Every row gives one point. Each table stands for the endless flat space through its points: a line for two points, a plane for three, and so on. The two share one point or none. Which?

First:
[[-1.5  0.6 -1.6]
 [-2.7 -0.2 -4.0]]
Second:
[[-1.9  1.1 -1.9]
 [-1.6 -1.0 -2.8]]
They share: [-1.8  0.4 -2.2]

First (3 x 4):
[[ 1.2  1.4 -0.8  2.5]
 [-0.1  2.6 -3.2  0.8]
 [ 0.9  1.8 -1.4  2.2]]
Second, 2 rows:
[[ 0.5  1.9 -2.3  2.0]
 [-0.3  4.7 -3.5  0.4]]
They share: [ 0.3  2.6 -2.6  1.6]

First (2 x 8):
[[ 1.0 -4.3  1.4  2.8 -2.3  0.7  0.9 -1.0]
 [-1.0 -1.9  2.2  2.4 -2.3  1.9  0.1 -2.6]]
Second, 6 rows:
[[-1.1 -1.0  3.9  3.7 -3.2 -1.8 -2.7  1.3]
 [-3.7 -3.4  1.8  3.6 -2.0  1.0 -0.2 -2.9]
 [-1.0 -3.0  0.9 -0.4 -2.3  4.4  0.9 -2.2]
 [-0.6 -3.9  2.7  6.5 -1.7 -0.1  1.8 -5.1]
 [-1.8 -1.7  4.0  4.2 -3.1 -1.5 -1.9 -0.1]
 [ 1.0 -5.0  1.4  2.9 -1.6  4.5  4.5 -6.8]]
They share: [-0.5 -2.5  2.0  2.5 -2.3  1.6  0.3 -2.2]

First:
[[ 2.8  2.7  0.6  0.9  2.5 -0.3 -0.4  0.6 -2.3  0.7  1.9]
 [ 2.2  1.7  0.0  0.3  2.5  0.5 -1.4  0.6 -1.5  1.1  1.5]
 [ 3.3  3.8  0.6  1.0  3.1 -1.2  0.3  0.9 -2.5  0.5  2.4]]
Second:
[[ 3.7 -0.3  0.0 -1.3  0.4 -0.5 -1.5  1.4 -1.0 -0.8  2.5]
 [ 2.9  1.1  0.0  0.1  1.4 -0.3 -1.3  0.8 -1.6  0.4  1.7]]
They share: no point

First (6 x 14):
[[-3.8  1.1 -6.9  3.0 -4.5  5.7  2.2 -0.7  3.4 -1.8 -4.7 -2.9  0.0 -0.2]
 [ 1.9  2.5  3.0 -0.3 -0.3 -0.9  0.9 -0.2 -1.2  0.0 -1.8 -1.1  2.7 -2.9]
 [-0.4  1.4 -3.3  0.0 -4.1  0.3  1.3 -3.2  0.5 -0.7 -3.5 -3.3  2.3 -0.9]
 [ 1.9  2.0 -0.8 -0.9 -1.9  1.2  0.5 -2.7  1.1  0.6 -4.0 -2.7  3.6 -3.4]
 [-1.5  2.1 -2.9 -0.3 -1.3  3.5 -0.9  0.8  3.5  0.9 -4.0 -4.5  4.3 -1.7]
 [-1.1  3.4 -1.4 -0.1 -0.6  1.9  0.1  1.8  1.5  0.3 -1.6 -4.3  4.2 -1.7]]
Second:
[[-1.8  3.4 -5.9  2.1 -4.5  3.9  1.5  1.7  3.0 -5.1 -3.7 -5.1  4.8 -1.6]
 [ 1.0  0.6 -1.7  1.4 -2.7  3.4  0.7 -0.6 -4.0 -0.8 -3.7 -1.6  0.1 -0.6]
 [-1.0  4.1 -1.5  0.7 -1.6 -0.2  3.0  0.8  2.2 -1.1 -2.3 -3.7  1.6 -1.0]
 [ 0.0  3.1  0.8  2.4  1.3 -2.6  4.7  0.4  1.5  0.7 -2.7 -1.6  0.1 -1.1]
 [ 0.4  3.9  1.4 -0.5 -0.1 -1.7  3.1  0.3 -0.7  1.6 -1.9 -2.7 -1.2 -0.1]]
They share: [-0.8  2.2 -2.0  1.2 -2.6  1.6  1.9 -0.7  0.4 -1.1 -2.5 -2.3  1.5 -1.4]

First (4 x 20):
[[ 2.0 -3.7 -1.2 -0.9 -1.0  0.7 -1.1  2.3  2.0 -3.6  3.3  1.3  0.6  0.9
   0.9 -0.2  3.6 -2.0 -0.7  1.8]
 [ 0.2 -2.4  1.3 -1.4 -4.3  4.5  1.1  1.3  0.5 -1.4  1.1  2.0 -0.1  1.2
   2.8 -0.2  1.8 -1.4  0.8  0.9]
 [ 0.5 -6.7  0.1 -0.4 -0.5  2.0  0.2  2.6  1.9 -1.0  1.9  1.8  0.0 -0.8
   2.0  1.3  4.4 -6.0  2.4  4.8]
 [ 2.5 -2.1 -1.5 -1.2 -1.7  0.6 -1.4  2.0  1.9 -4.6  3.7  1.2  0.8  1.8
   0.6 -0.9  3.0  0.0 -2.0  0.2]]
Second, 3 rows:
[[ 0.2 -3.7 -0.1 -1.4 -2.6  1.5 -1.0  2.9 -0.8 -1.8  3.2  1.3  0.3  0.8
   1.1 -0.8  3.2 -1.1 -0.3  1.0]
 [ 2.3 -2.4  0.0 -3.0 -0.2  0.8  1.0  0.5  1.0 -2.9  1.7 -0.5  0.8  0.7
   1.7  0.7  1.6 -2.0  0.7  1.2]
 [ 1.4 -1.8 -0.3 -0.9 -2.0  2.0 -1.4  2.3  1.0 -2.3  1.7  0.4  0.2  0.1
   2.6 -1.1  1.9 -1.1 -0.5  2.4]]
They share: [ 1.1 -2.5 -0.2 -1.3 -2.0  1.7 -1.0  2.3  0.4 -2.2  2.2  0.6  0.3  0.4
  2.0 -0.8  2.3 -1.2 -0.3  1.8]

First, 4 rows:
[[-2.8 -1.3 -1.1 -0.1  1.2  0.1  0.6 -2.2 -1.9  1.4  1.0  0.1  0.1  0.2
   0.3 -0.6  2.7  1.3 -2.4  0.8 -1.6  0.3  2.5 -2.5]
 [-2.4 -1.5 -2.1  0.2  1.6  0.2  0.7 -2.6 -1.4  0.7 -0.4 -0.7 -0.7 -0.8
   0.6  0.2  2.8  0.9 -2.4  0.9 -2.2  0.7  2.2 -1.3]
 [-2.6 -1.0 -1.2 -0.3  1.6  0.7  0.7 -2.2 -1.5  0.7  0.8  0.4 -0.3 -0.2
   0.8 -0.9  3.2  0.6 -2.6  0.1 -1.5  0.3  2.6 -1.9]
 [-1.6 -0.5 -3.5 -0.9  4.0 -0.3  1.8 -3.0 -2.7 -1.0 -2.2 -1.5 -1.9 -3.8
   0.7  0.2  2.3 -3.1 -3.2 -1.2 -3.6  0.3  1.3 -0.1]]
Second:
[[-2.5 -0.3 -2.9 -0.9  2.3 -0.2  0.7 -2.2 -0.7  1.4  0.6 -1.3 -0.6 -0.2
  -0.4  0.6  3.2  1.4 -2.8 -0.1 -1.7  0.3  1.8 -1.1]
 [-1.9 -0.2 -4.7 -1.2  0.7 -1.2  1.8 -3.0 -2.1 -0.1 -0.7 -1.2 -0.7  1.9
  -2.9  2.9  3.8  0.8 -3.2 -0.3 -0.9  1.2  1.9 -1.0]
 [-2.5 -1.9 -0.5  0.3  1.5  0.2  1.1 -2.6 -3.5  0.2 -0.2  0.7 -0.2 -1.4
   1.2 -1.4  2.0 -1.0 -2.4  0.7 -2.5  0.3  2.6 -2.7]]
They share: [-2.5 -1.1 -1.7 -0.3  1.9  0.0  0.9 -2.4 -2.1  0.8  0.2 -0.3 -0.4 -0.8
  0.4 -0.4  2.6  0.2 -2.6  0.3 -2.1  0.3  2.2 -1.9]

First (5 x 24):
[[-3.2 -0.1  2.4 -2.6 -1.7  2.1  0.0  1.1  0.2  1.0  0.4  3.7 -0.4  0.1
  -1.2 -0.3  1.4  3.6  1.8  1.3 -0.8 -1.4  2.3  1.6]
 [-1.6 -1.9  1.4 -2.2  2.5 -0.5 -0.8  2.1 -5.0  1.6  0.4 -0.7 -2.6 -1.7
  -2.6 -1.5  2.0  1.2  0.8 -0.9 -2.4 -4.0 -0.7 -1.2]
 [-1.0 -1.9  1.1 -1.3 -0.3  5.7 -1.4  0.9 -2.0  0.6 -1.1  3.2 -1.7 -2.0
  -2.8  1.9  0.4  6.4  3.3  2.9 -2.2 -5.0 -0.6  0.2]
 [-2.6 -2.6  5.3 -1.6  0.6 -1.4  1.9 -0.9 -1.5 -0.5 -1.0 -0.5 -1.2 -2.2
  -0.6 -3.8  2.8  0.0  2.5 -0.8 -3.5 -1.5  0.9  0.4]
 [-3.0  1.3  2.0 -3.0 -2.5  3.3 -2.1  3.2 -1.3  2.2  2.2  4.1 -1.9  0.5
  -2.1  1.6  1.1  4.4  0.4 -0.3 -0.7 -0.4  1.8  2.2]]
Second (7 x 24):
[[-4.4 -2.7  4.2 -5.6  1.9 -5.2  1.9  3.4 -3.6  0.9 -1.8 -2.3 -1.9 -1.6
  -2.3  4.5  3.4  1.4  0.4 -3.2 -4.5 -5.6  2.8  0.4]
 [-2.5 -0.4  4.5 -0.1  0.9  0.8  2.3  0.1 -3.7  1.2 -2.8  0.8 -0.4 -0.3
   2.2 -1.2  1.6  4.4  2.3  2.7  3.1 -2.5  1.1  1.5]
 [-1.4  1.5  1.7 -3.3  1.9  2.8 -1.4  0.5  0.7  5.4 -0.9  4.6 -2.7 -1.2
   0.8 -4.5  0.1 -0.9  0.8 -2.7 -1.7 -0.9  0.6 -0.6]
 [-1.1  3.8 -0.6  0.9  0.4  1.0  0.3 -4.9 -2.0 -0.2  1.4  1.8  0.1  1.0
  -0.4 -3.6  3.5 -1.0  1.1 -0.3 -0.6  1.7  1.6  1.8]
 [-0.7  1.0  1.4 -2.7 -1.6  2.2 -2.8  0.4 -0.7  1.3  0.0  2.9  0.4 -0.5
  -2.8 -3.0  3.1 -0.3  3.6 -0.6 -2.9 -1.0 -0.6 -2.4]
 [-3.4 -2.3  2.9 -6.2 -1.4  1.2 -0.3  3.6 -0.9  2.5 -0.6  2.3 -2.8 -0.1
  -2.7 -1.9  1.1  2.6  1.6 -0.8 -3.8 -2.4  1.3 -2.9]
 [-3.8 -3.5  6.7 -1.7  1.7 -5.6  3.0  3.1 -6.3 -1.6 -3.7 -4.2  1.1 -2.2
  -0.6  6.3  4.5  4.5  2.8  1.1  0.1 -7.3  1.6  2.2]]
They share: [-2.6 -1.2  2.6 -2.3  0.2  0.4  0.2  1.0 -1.8  0.9  0.1  1.4 -1.2 -0.9
 -1.5 -1.5  1.9  2.0  1.6  0.2 -1.8 -2.3  1.1  0.4]

First, 5 rows:
[[-2.7  1.4  1.6 -2.6 -1.5 -3.1 -2.6 -1.2  1.5  4.3  1.4 -3.7 -6.9 -1.4
  -1.4 -1.6 -0.7 -0.5 -2.1 -0.1 -5.6 -3.5  2.8 -1.4]
 [ 2.7  1.5  2.7 -2.0 -2.9 -0.5  1.4  1.8  2.7 -0.3  0.1 -1.0  1.8  3.9
   3.4 -3.8 -1.9 -0.9 -4.0  1.4  0.3 -1.5  5.3 -0.5]
 [-3.0  0.6  0.9 -4.1 -2.9 -1.4 -0.4 -1.5  1.8  5.1  0.7 -4.9 -4.2 -1.2
   0.1 -1.7  1.7  0.9 -3.1  0.2 -3.9 -3.0  5.0 -0.8]
 [ 4.9  1.3  5.1  0.6  1.1 -3.1 -1.4  3.6  3.3 -2.7 -0.3  1.6  0.2  5.7
   2.8 -2.8 -5.1 -4.1 -1.0 -0.2 -0.9 -0.1  0.3 -0.3]
 [-0.2  1.5  3.9 -2.6 -2.5 -1.8  0.6  2.8  4.0  1.6  2.2 -2.4 -0.9  1.1
   3.2 -4.3 -1.3  0.0 -4.7  0.3 -1.8 -3.9  5.6  0.7]]
Second (3 x 24):
[[ 2.1  2.5  2.2 -1.2 -1.0 -3.4 -1.1  0.3  2.9  1.8  0.8 -2.4 -3.7  3.6
   0.6 -1.2 -3.5 -0.9 -0.3  0.0 -1.9 -0.9  3.0 -0.7]
 [ 2.0  1.7  3.2 -1.0 -0.4 -3.6 -0.6  1.1  2.5  1.1  0.5 -2.5 -2.4  3.1
   0.8 -2.3 -3.4 -0.5 -1.4 -0.2 -1.8 -1.4  3.3 -0.2]
 [ 1.3  1.5  2.1 -1.4 -1.0 -2.0 -1.3 -0.2  2.7  0.7 -0.4 -0.8 -3.2  2.3
   1.6 -1.9 -1.8 -1.9 -1.3  0.5 -2.9 -1.0  2.4 -0.9]]
They share: no point

First:
[[-3.2  0.8  1.2 -1.4 -3.1  0.4 -2.5 -2.9  0.8  1.2  2.3 -0.4  0.5  3.1
  -3.2  2.6  1.3 -2.5 -3.3 -2.1  2.6  2.6 -1.3  3.4]
 [-0.5 -1.3 -1.8  1.2  1.6 -2.0 -2.8 -1.9 -0.6  3.2 -1.9  1.7 -2.4  1.0
   2.2 -4.2 -3.3 -1.6 -0.8 -1.7 -0.2 -1.8  2.8  0.7]
 [-7.1 -0.1  3.1 -5.4 -5.5 -0.3 -3.5 -1.7 -0.6  2.5  1.6  1.0 -2.5  1.6
  -3.8  2.5 -1.5 -1.4 -1.4  1.0  0.7  1.7 -1.8  1.1]
 [-4.6 -0.4  2.3 -4.3 -3.5 -1.3 -2.8 -1.6 -1.7  2.4  0.8  1.8 -3.4  1.5
  -1.2  0.4 -2.0 -0.2 -0.7  0.2  0.2 -0.4  0.3  0.0]
 [-1.7  2.6  3.3 -3.2 -4.3  0.1 -1.6 -2.6 -1.0 -0.3  4.1  0.2 -0.7  3.4
  -2.9  4.4  3.4 -0.4 -2.4 -3.0  2.9  1.4 -0.4  1.9]]
Second, 7 rows:
[[-4.3  0.9  1.7  0.9  0.7 -2.4 -3.0 -3.5 -1.2  0.4  3.2 -1.2  1.0  3.6
   0.2  4.7 -0.7 -0.8 -1.9 -0.8 -2.3 -1.3  2.8  1.2]
 [ 1.9  2.0  1.8 -5.5 -3.8  0.7  1.6 -2.7 -3.2 -0.8  4.0  3.9 -1.6 -0.7
  -1.7 -2.1  4.4 -1.2 -3.9 -0.1  2.8  0.3  1.7 -0.1]
 [-1.1  0.1  2.6 -1.8 -3.9 -3.1  0.2 -3.7 -1.2 -0.6  1.9  0.6 -3.0  3.4
   0.3  2.5 -0.4  1.2 -2.4 -2.0  1.0 -1.6  3.7  2.6]
 [ 0.0  0.8  3.0 -5.2 -0.3  3.2 -1.2 -2.0 -3.6  0.6  5.0  2.0 -0.1 -1.4
  -0.8  0.6  2.9 -3.7 -2.1  1.1  1.6  0.0 -0.9 -0.2]
 [ 1.6  1.5  2.5 -5.0 -3.7  1.2 -0.9 -2.1 -1.6  0.5  2.2  2.1 -3.2  0.0
  -0.8 -0.2  2.4 -1.5 -2.1 -1.9  3.9  1.0  0.0  1.0]
 [-1.0 -1.5  2.2 -2.9 -2.1 -0.5 -2.1 -4.0 -0.1  2.7  3.0 -2.6 -2.0  3.7
   1.5  4.7 -3.6 -0.7 -2.4 -1.3  2.1  0.0 -0.2  3.2]
 [ 0.4  3.4  1.3 -3.7 -2.3  0.7 -1.2 -2.2 -2.2 -0.4  2.7  3.2 -0.7 -0.8
  -1.9 -1.0  4.4 -2.1 -2.4 -1.1  1.9  0.9  1.0 -1.0]]
They share: no point

First (3 x 24):
[[ 2.3  0.3  3.4 -0.8  1.3 -1.2 -0.1  2.6 -2.6  3.0 -0.5 -3.8 -1.3 -2.1
   2.6  0.7  1.4 -1.2  1.6 -1.4  3.5 -3.7  2.7  0.2]
 [ 1.9  2.9  0.0 -2.6  1.9  0.8  1.7  0.0 -1.6  0.8 -1.3 -2.6  0.3 -2.7
   1.4  1.9  3.0 -3.0  2.2 -1.0  2.1 -1.9 -0.1  1.0]
 [ 2.1  2.2  1.1 -2.0  1.5  0.4  1.4  0.9 -1.9  1.5 -1.1 -2.8  0.1 -2.3
   1.5  1.7  2.4 -2.3  1.9 -1.3  2.1 -2.2  0.9  0.8]]
Second:
[[ 2.8  4.3  1.5 -2.1  0.1  2.0  3.8  0.5 -4.8  4.0 -2.7 -2.5  2.3 -1.0
   1.0  2.6  2.4  0.0  4.9 -1.3  0.0 -2.7  2.8  0.7]
 [ 2.5  3.6  1.3 -2.2  0.2  1.5  2.9  1.0 -4.2  3.6 -2.1 -2.6  1.8 -1.2
   1.5  2.2  2.2 -0.4  4.0 -1.8  0.7 -2.5  2.7  0.7]
 [ 0.4 -0.4  2.1 -1.1  2.7 -0.2  1.2  0.9 -1.1  2.8 -0.2 -6.2 -0.8 -3.5
  -1.1  2.0  5.4 -2.1 -0.3 -0.7 -0.4 -2.0  1.3 -1.3]
 [ 2.1  2.1  0.3 -2.4 -0.8 -0.3  0.7  3.4 -1.7  0.8 -0.8 -1.5  1.1 -2.5
   3.4  0.8  0.4 -2.1  1.6 -4.0  3.1 -2.2  2.0  1.9]]
They share: no point

First:
[[ 3.5  0.6 -0.9  1.3  1.8 -1.0  2.6  0.0  0.3 -1.6  2.0 -3.3  4.9 -2.0
   1.7  1.1 -5.5 -1.5  1.6  2.3  0.2  2.3  1.6 -0.3]
 [-0.9  1.6  0.4  0.1  3.2  2.7  1.8 -3.6 -1.0 -0.4  1.6  0.4 -0.6 -2.9
  -0.4  0.5 -1.9  2.7  2.3  0.4 -1.3 -1.5 -2.3  1.3]
 [ 0.7  1.1  1.4 -0.8  1.4  1.4  5.2 -4.5 -1.6 -0.1  1.6 -2.3  0.5 -4.7
  -1.0  0.3 -4.5  1.4  1.9 -0.2 -1.4 -0.2 -1.0  3.0]
 [ 2.6 -0.3  1.9  0.1  3.0  1.7  0.8  0.0 -3.1 -0.6  5.1  1.0 -2.6  1.8
   0.4  2.7  1.2 -1.6 -0.3 -3.7  1.5 -6.8 -2.8 -0.9]
 [ 2.1  0.8 -0.4 -1.4  1.5 -0.5  4.3 -2.7 -1.8 -1.0  1.8 -3.2  3.0 -3.6
   0.6  0.8 -5.0  1.4  3.2  0.6 -3.7  2.5 -0.4  1.9]
 [ 4.1 -1.4 -1.7 -1.6  2.0  4.3  2.2 -0.2 -1.6 -3.3  1.9 -0.5 -0.9 -0.2
  -1.0  1.8  0.8 -3.1 -1.7  1.0 -0.3 -0.3 -1.3  1.0]
 [ 2.7  0.7  3.2 -0.3  1.0  1.4  4.4 -1.9 -3.0 -0.1  4.4 -1.1 -1.1 -1.6
  -1.0  1.1 -1.9 -2.2 -1.1 -2.9  2.3 -5.5 -1.3  0.9]]
Second, 3 rows:
[[ 0.1 -2.1 -0.6 -0.5  3.2 -0.6  2.2 -0.9 -1.1 -1.8  0.6 -1.4 -1.3  0.4
  -1.8  2.9 -2.8 -0.5 -1.3 -0.5 -1.2  0.0 -3.6  2.6]
 [ 0.3 -1.9  0.0 -0.3  3.8  0.0  2.4 -0.7 -1.4 -1.3  0.4 -2.0 -0.8  0.1
  -1.8  2.3 -2.6  0.1 -0.8 -0.3 -1.0 -0.3 -3.0  2.1]
 [ 3.5  0.1  1.2  0.5  3.4  4.0  2.8 -1.5 -1.6 -0.3  2.4 -2.0  0.6 -2.1
   0.6  0.7 -1.0  0.1  2.2  0.1  0.6 -2.1  0.6 -0.1]]
They share: [ 2.4 -0.7  0.0  0.0  2.6  2.1  2.4 -1.6 -1.1 -1.3  2.2 -1.1 -0.5 -1.1
  0.0  2.0 -1.7 -0.8  0.7 -0.3 -0.1 -1.2 -1.2  1.2]

First, 2 rows:
[[ 2.4 -0.9  0.9  1.1 -0.5  2.7 -0.3  0.9  0.7  0.5 -1.0  1.6 -0.3 -3.4
   4.0 -0.5  0.1 -0.2 -0.2 -4.0  0.3 -1.1  2.8 -0.3]
 [ 1.9 -0.4 -0.6 -1.9 -1.0  0.2 -1.3  1.4  0.7  2.0  2.5  2.1 -2.3 -0.4
   1.0 -3.0 -0.9  3.3  0.8 -1.0 -2.7  1.4  0.3 -3.3]]
Second, 5 rows:
[[ 5.3  1.0  1.7  0.2 -3.4  6.4 -2.4  1.4  3.5  3.6  1.6  5.1 -1.4 -0.7
   1.6 -0.5  1.2  2.9  1.3 -1.9 -2.9  1.4  2.9 -0.6]
 [-0.5 -3.6 -1.1 -0.4 -0.7 -1.1  0.5  1.2 -2.4  0.9  1.6  1.0 -1.4 -2.5
   4.6 -3.3 -3.1  1.1 -2.0 -2.8 -1.4 -3.0  1.7 -3.3]
 [ 1.6 -1.7 -2.0  0.2 -0.8  1.4  0.3  2.0  1.3  0.2  0.2  3.0  0.3 -3.7
   2.4 -3.0 -0.5  1.8 -0.5 -2.6 -2.2 -0.6  1.0 -3.3]
 [ 1.6  0.1  0.4 -0.6 -0.5  1.0 -1.2  0.7  0.5  0.1  1.8  1.2 -1.8 -2.0
   1.5 -2.5  0.0  2.0  0.8 -2.4 -2.0 -0.2  1.3 -2.1]
 [ 4.3  2.2  1.6 -1.1 -1.7  3.6 -2.1  0.3  2.1  1.2  1.9  3.0 -1.5 -1.2
   0.9 -2.3  1.7  1.9  2.4 -1.6 -3.3  0.8  2.2 -1.5]]
They share: no point
